Each row is a point. To make a cloud, some directions were put in groups of two or more. Within a group, all points are equally far from the middle, so they leave a hole (a ring in 2 directions, a hollow ball in 3). The other directions are filled evenly. Then the cloud was stretched, turned, moved and blurred a little. How many holes are there, and how many directions does each take, smallest first?

Cloud, 13 rows:
[[ -5 -17]
 [ 36  35]
 [  2  33]
 [ -2  25]
 [-56  14]
 [ 38   5]
 [ 46 -11]
 [  6 -25]
 [ 52  26]
 [-31  35]
 [-31   0]
 [  1 -14]
 [ -3 -36]]
Holes: 0

Cloud (21 x 3):
[[-26  31 -18]
 [-36 -34  19]
 [ 14 -39 -17]
 [ -4 -52   7]
 [-42   0 -10]
 [ 24   8  39]
 [-24 -42  27]
 [-46   2   4]
 [-23  40   4]
 [-28  28 -18]
 [ 41   0  17]
 [-22   4  47]
 [ 23 -27 -24]
 [-21   7  46]
 [-25 -25 -23]
 [-31  12  39]
 [ 41  10  -3]
 [-46   5  11]
 [ 11 -51  13]
 [-24  12  43]
 [-37 -19  34]]
Holes: 1 (3)

Cloud, 30 rows:
[[-39 -19  33  21]
 [-40   8   3 -38]
 [ 34  -9   3  34]
 [-49  -9 -14   0]
 [-34  26  54 -13]
 [ 34  -2  36  12]
 [ 26   1  -6 -45]
 [ 15  -2 -38  28]
 [-38  42  40   4]
 [ 32  16   6 -44]
 [-24 -19  47  13]
 [-45 -13  23  28]
 [-42 -21  -5 -13]
 [-31  33 -27 -10]
 [-37  26 -26 -10]
 [ 34  35 -17 -24]
 [ -5 -34  33  10]
 [  5  13  53 -30]
 [-47 -10   2  31]
 [ 32 -15  26  20]
 [-38  34  48 -10]
 [-31  -2  55  10]
 [ 32 -25   2  22]
 [-11  51  22  26]
 [  5 -16  -4 -44]
 [-38 -27  24  17]
 [ 28  17  17 -45]
 [-41   6 -28   7]
 [ 25 -32 -15  -2]
 [ 16  40 -31 -14]]
Holes: 2 (2, 2)

Cloud:
[[ -9  13  -8  29 -55   1]
 [ -2 -43  21 -30 -19   4]
 [ 24 -24   7  13  33 -39]
 [ 11  19  25  45 -33 -26]
 [ 20 -31  52 -30 -19  11]
 [ 68 -20  35  13 -27  -9]
 [ -8 -16 -37  -7 -23 -18]
 [ 12  44   5 -32  34   2]
 [ 33   6  11  21 -35 -59]
 [ 17  11  24  -4  33 -55]
 [ 33  27  40 -49 -34 -11]
 [ 50   9  12 -29  25  -7]
 [ 18 -12   1  61  -6 -29]
 [-25  34  10   8   5  29]
 [ -6  18 -13  19 -58  12]
 [ -6  48  38 -46   4 -12]
 [ 17 -11  32 -19 -12  53]
 [ 38   1  60  11  16   5]
 [ 34   4  59  -8  -4  23]
 [ 38  35  16  -8  10 -50]
 [ -2 -10  50  26 -17 -24]
 [ 23  16  44  25 -42 -35]
 [-22 -16   4  -3 -38 -23]
 [-18  45  21   3  26  10]
 [-14  38 -24 -19 -37 -20]
 [ -2  -1  20 -33 -20  54]
 [ 19 -25  -6  43  21 -32]
 [ 13 -22  57 -32  15  18]
 [  0  10 -45  32   1 -13]
 [ -6  49  -4 -48 -16  -3]
 [ 19 -24 -32  31 -40  25]
 [ 10   2 -34   9 -59  20]
 [ -9  17 -24 -47  11  24]
 [ 28 -27 -29  11 -50  27]
 [ 19   1  39 -24  38  33]
 [ 42 -23  48  35   3 -12]
 [ 19 -26 -31  38 -37 -11]
 [ 16  14  46  38 -22 -27]
 [-11  30  53  -2 -18 -26]
 [ 12  42 -30  16 -16 -28]
 [-26  23  23   9  37 -36]
 [-21  24  -9 -33  29  33]
 [-39  29   6   9  12  16]
 [ 25  -8  64  14 -23 -21]
 [ 15 -30 -19  13 -54  30]
 [ 20  15 -43 -19 -11  17]
 [ 12 -25   4 -53   8  14]
 [  0 -13 -48  -6 -21  -6]
 [ 38 -25  -7 -33  14   3]
 [ 38  31  31  -5 -41  19]
 [ 19  30  36  40   8 -20]
 [  9 -31 -30   2  -1 -23]
 [-16  -1 -16  47  26 -12]
 [ 40 -32  51  12 -32  -7]
 [ 58 -23   2 -23  -8  -9]
 [  1  22  64   4  14 -17]]
Holes: 2 (3, 3)

Cloud (86 x 8):
[[ 10 -54   1 -25  23 -34  59   4]
 [ 14 -35  10   0  47 -32  44  19]
 [-12  12 -36 -26  28 -24  -1  51]
 [ 11   5   8  24  18 -46   8 -34]
 [-31 -31  10 -19  40   9 -19   8]
 [-53  16   8 -13 -25  -8  17   9]
 [  8  15  19 -10 -50 -29 -34 -10]
 [ 19  41 -22 -41  -9 -17  30  16]
 [ 57 -22   7 -24 -25   3 -32  21]
 [ 24 -40   4   7  67 -50 -10  21]
 [-22 -60 -70   0   6 -40   4  -3]
 [-16   5 -23 -13 -24  20   4  72]
 [-45 -15 -20 -22  11 -15 -24 -13]
 [-26 -28 -28 -36 -21 -26  23  33]
 [ -9  22 -16  15  26  77   4  54]
 [-25   3   9 -21   8 -16  49  40]
 [ 27  -5 -61  12  24  31   7  16]
 [-11 -23   4   3   1  50   8 -42]
 [-36 -17   4 -23 -36  11  32  35]
 [ 45 -37 -17 -27  14 -29  39  23]
 [ 18   5 -80 -11  15 -21 -26  38]
 [ 43 -49  12 -16  22   5  33  19]
 [ 36 -69  16  -4  35   9 -47  22]
 [-17  70 -28   5   7  17  13  12]
 [  1  28  10  40   1  -4  -6 -10]
 [ 28  11  -1  22  26  10 -55  -6]
 [-19   8  15  -4 -10 -83 -11 -11]
 [-13  44 -28   0 -16 -64 -29  -2]
 [ 20   0 -43 -49  35  20  28   6]
 [-21 -21 -15 -52   3 -27   4  30]
 [ 43 -16 -54  26  30 -11  33  28]
 [-18   8   3  30 -49 -12   5   4]
 [ 67 -33  23  19  -1   8 -14  28]
 [-26   9  24   3 -61  20   7  -1]
 [-19 -24  11   0 -31 -23  32  -5]
 [-10  -6 -51   6 -25  -3  57 -25]
 [ 26   4 -55   6   3  15  53 -12]
 [-11 -10  41  40  -2   3 -24 -16]
 [ 31   2  17  -9  24 -42  27  38]
 [ -6 -48 -22   3 -11  -9 -21 -30]
 [-19 -19  37  -3  43 -23  27   2]
 [ 31  15 -34  -6  51 -28 -29  -8]
 [-48 -15   2 -42  -4   6 -12  -3]
 [ 13  19 -52 -15 -35  18  -9  17]
 [ 21  19  10  55 -25 -17 -32   8]
 [  8 -22  -3  24  40  21 -26  47]
 [-46  42 -26  17  10  22   6 -12]
 [-56   4 -18 -30  38  -8  18 -27]
 [ -7  38  44  -3   2 -26   0 -26]
 [ 25 -10 -33   9 -20  51 -22  -3]
 [-51   9 -22  10  26  -4   2 -14]
 [-14 -40 -18 -27 -31  -2  14  41]
 [ 25  17 -51  14  53 -11   4   1]
 [  9  58   4 -31  44  -4  21   9]
 [  3  41  14 -34   5  36  13  39]
 [ 26 -60  -9   7  26  12  17  28]
 [ 54 -15  -5  -3  36  10  18  -9]
 [ 18  49   2 -11  20 -38 -34   3]
 [-23  -5  18  -1  48 -48  24 -36]
 [ 11  21 -64   0  -6  -2 -42  19]
 [ 25  26 -20  15  44 -27 -34  -5]
 [ 15  18  -7   6  25 -35 -16  56]
 [ 30   3  28   5  42 -30  -8  39]
 [-36   1  31  -2 -30 -23 -43   9]
 [-26 -22  49  -2  35  27 -16  16]
 [  2  42 -51 -34  30  -5  11  23]
 [  3 -12  25  12  -9 -55   8 -27]
 [  5 -22  41 -43 -13   7  26  34]
 [  5  46  19  -8   8 -26 -44 -11]
 [ 15  23 -20  25  27 -15  14  56]
 [-11   4 -12  -2  61 -10  38  35]
 [-44 -28 -29 -21  17  -8 -15  -6]
 [ 23  21  -3 -21 -18  14 -57  16]
 [ 10  21  -8  -7 -54  50  32   0]
 [ 20 -22  12 -12 -44  24 -24 -28]
 [ -2 -31 -33  -5  -6 -18 -27 -36]
 [ 47 -33   0   9  15  18  26  29]
 [-36  -8   6 -56  -5 -25  47  11]
 [ 28  -4 -59 -11  11  22   1   9]
 [-17  23   0 -37   4  16 -20 -36]
 [ 53 -11  12   7  36  21   1  -9]
 [ 49   2  32  45   9  18 -43   7]
 [ 16 -37  38  17  14  -5 -67 -43]
 [ 32   2   8  17  48 -20 -38  38]
 [ -6 -34  43   1 -22 -34 -12  28]
 [ 26 -16 -13 -46  58  27  26  -1]]
Holes: 2 (2, 3)

Cloud:
[[-41 -16  23 -67 -49  24  17 -17  -1]
 [ -2 -11   7  17  13  -8   9 -28  37]
 [ 20   1  23  -2 -36 -15  -1   1   5]
 [-20   0 -54 -41  20 -14 -46 -46 -10]
 [-12  22  18  -5  12  21   3  36  45]
 [-11  -4  26 -17 -46  -5  19  -7  25]
 [-15   6  -5   9  12  43 -40  -7 -19]
 [ 13 -32   5  -8  -3  -2 -27  13  33]
 [ -7 -65   7 -21  -3  -1 -24   9 -73]
 [-60  22 -19  -8 -20   1 -30  22 -45]
 [-61  23  12 -26 -55  44 -21 -42  25]
 [-61  18  45 -23  33  -8   6 -10  -5]
 [-68 -10  54  19   4 -39 -12  17  18]
 [ 16  22  -3  39 -36 -18  13   2 -11]
 [-54  -8   1 -25 -52 -20   3 -14  37]
 [ 57 -15 -17  75  -9  -7 -25 -46  -3]
 [ 23   9  31   6  44  12  46 -23  14]
 [ 25 -41   2  24 -29  -1 -18 -78  30]
 [ 22 -30  44  42 -15 -43  11  16   3]
 [-39   2 -31  -9 -45  20 -21 -18  14]
 [ 12 -60   8   0  -7 -19 -52 -30  10]
 [ 24  17 -19  20  19  -3 -13 -34 -51]
 [-22 -26  63  49 -12  15  47 -13  22]
 [-11  18  -2  33 -52 -14  12  15  -4]
 [  3 -41  14  -3 -32 -10   3 -42  31]
 [ 27 -31 -21  31   1  22 -65 -54  -1]
 [-19 -15 -38  16  -8   1 -22 -57  -7]
 [ 14  -5 -13   8 -42  21   2 -38 -32]
 [-35  20  -9  -3 -51  28  -8  -6 -33]
 [ 15 -32   3 -10 -29  -8  23  -2 -12]
 [ 18   2 -64  -2 -17  -9 -37  28 -35]
 [ -7  14  -7 -69  -6  12 -17 -45 -12]
 [-71 -27  73   4 -45  -3 -12   2  29]
 [  3 -10  18  53   3 -16 -43 -32 -10]
 [-40   0  41  33   1 -57  46 -10 -12]
 [-48 -34  57  -4 -22   1   0  -8  15]
 [-10 -13  25 -14  33  27 -46   0  -3]
 [-24 -22 -12 -38   4  -2  -1 -37 -21]
 [-44  -9  59 -26  13  -4  -5  -3  25]
 [ -3  16  34  27  -4 -27 -18  22 -30]
 [-17 -25 -21 -20   8  -3 -65  -3 -21]
 [-64 -15  39  52  16  -9   4 -12  16]
 [-47  -8  16 -31  22 -30 -17 -10  12]
 [ 11   9   3  -1  -3 -18 -40  -1 -31]
 [-25  61  13  -5  -9 -10 -13   3  52]
 [ -6  53  15 -17  -4   7 -13  27 -33]
 [ 23  16   1   7  49 -24  -8 -29 -58]
 [ 27 -16 -26   0   0  51 -25 -23 -30]
 [-40  62 -21 -10 -42  -4 -13  25 -31]
 [ -3 -11 -37   0 -34 -18 -48  11 -39]
 [-24  16 -35 -18  12   9  34  -1  32]
 [-20   3  -1 -44  35 -11 -17   3 -29]
 [ -4  -6  46  -1  53 -46  -8 -52  -2]
 [ 28 -33   5   5 -42 -17 -57 -28 -43]
 [  0  34  -8   7 -18 -15  21 -35  -9]
 [-34 -12  -5  -5 -19  23  46  13 -12]
 [-33  29  15  38 -33  50 -21  -4 -11]
 [-28  -3  33  28   8   3   2  36  13]
 [ -4   5 -37  -9 -66  18  10 -33   0]
 [ 20 -65  -3  21  27 -17  -8 -24  -3]
 [ 33 -34  19  60  64 -60  -6  -9 -16]
 [-20 -13 -16  -8  28 -25   1  -8  42]
 [-80 -15  10  10  -8 -23  -3 -22  11]
 [-54 -11 -11  -2   3   8  30 -28  -2]
 [-33 -14 -12  41 -43  11 -35 -12 -17]
 [  3 -16 -15  24 -12  -8 -51 -30   9]
 [-84 -22  25 -41  13  14  52 -44 -13]
 [-30   3  22  19   2  -7 -23 -18  25]
 [-36 -68  20  51  23 -19 -22 -43  -5]
 [ 28  -8   2  26  -1 -39 -29 -34 -34]
 [ -5 -28 -34   1  14  26 -62 -54  10]
 [  9  27  23 -14  44 -13   3   1   1]
 [  1  44  34 -13 -11   6  46  31  28]
 [ 23 -29  23  34 -38 -59  18 -11  -2]
 [ 11  12   8  23  -1  11 -95 -18 -18]
 [-63  18  53 -13 -15  -4  33  37   6]
 [-69   8   2  28  -7 -39 -22 -22  27]
 [-54 -17  40 -26   0   8  28  -5  14]
 [ 27   3 -49 -28 -19  -7 -43  -5  20]
 [-53   5  13  10 -22  24 -16  18  52]
 [  9 -11  11 -14 -30 -22  65   7  -7]
 [ 23  -3   9 -34  16  -8  32  39   1]
 [ 37   1  20  13 -35  20 -89 -21 -28]
 [ -5 -27  15  30  31  10 -41 -28   9]
 [ -7 -38  -6  28  -2 -22 -22  24 -16]
 [  6 -47 -10  28 -18  -2 -80   3  -6]
 [-35 -31  22  38 -49 -27 -34 -16  -9]
 [  3 -13 -26 -31 -18  14  17 -53 -23]
 [-17  34  37   1  -1 -12  36 -10 -33]
 [-51  31 -19  25  -2 -23  -7 -14  -1]
 [  8 -19  20   5  21  17  -7   3  -9]
 [ -6  11  -3  27  25  -2  -9  -8  60]
 [-34 -25  52  54  47 -37 -27  -1 -26]
 [-50   3  14  23  23   7  -8  -1 -25]
 [ 56 -11 -34  -4 -23  15 -12 -23 -24]
 [ -8 -13  21  80  -9 -13  18   2  22]
 [-11  17  40  11 -24 -19  20  -8 -16]
 [  6  -3  -6   3  21  47 -49  17 -45]
 [-34 -24   5 -16 -35  16   5 -18   8]
 [-31  -3  14  49 -45  12 -73   9  11]
 [-45  38   2  37 -13   0 -33  -8 -13]
 [ 24  27  -6  -6  27   4  -3   5  36]
 [  4 -36  16 -29 -11  32  18  20  -1]
 [-26  -1  45  -3  48 -44 -27 -12  35]
 [ 15  37   3  15 -37   6  -1  37   3]
 [ 17  18 -38  23   9  13   9 -28 -21]
 [ 10 -18  -2 -14  -5  31 -17 -35 -20]
 [-28  14  23  20  -9 -12 -52  -4  30]]
Holes: 0
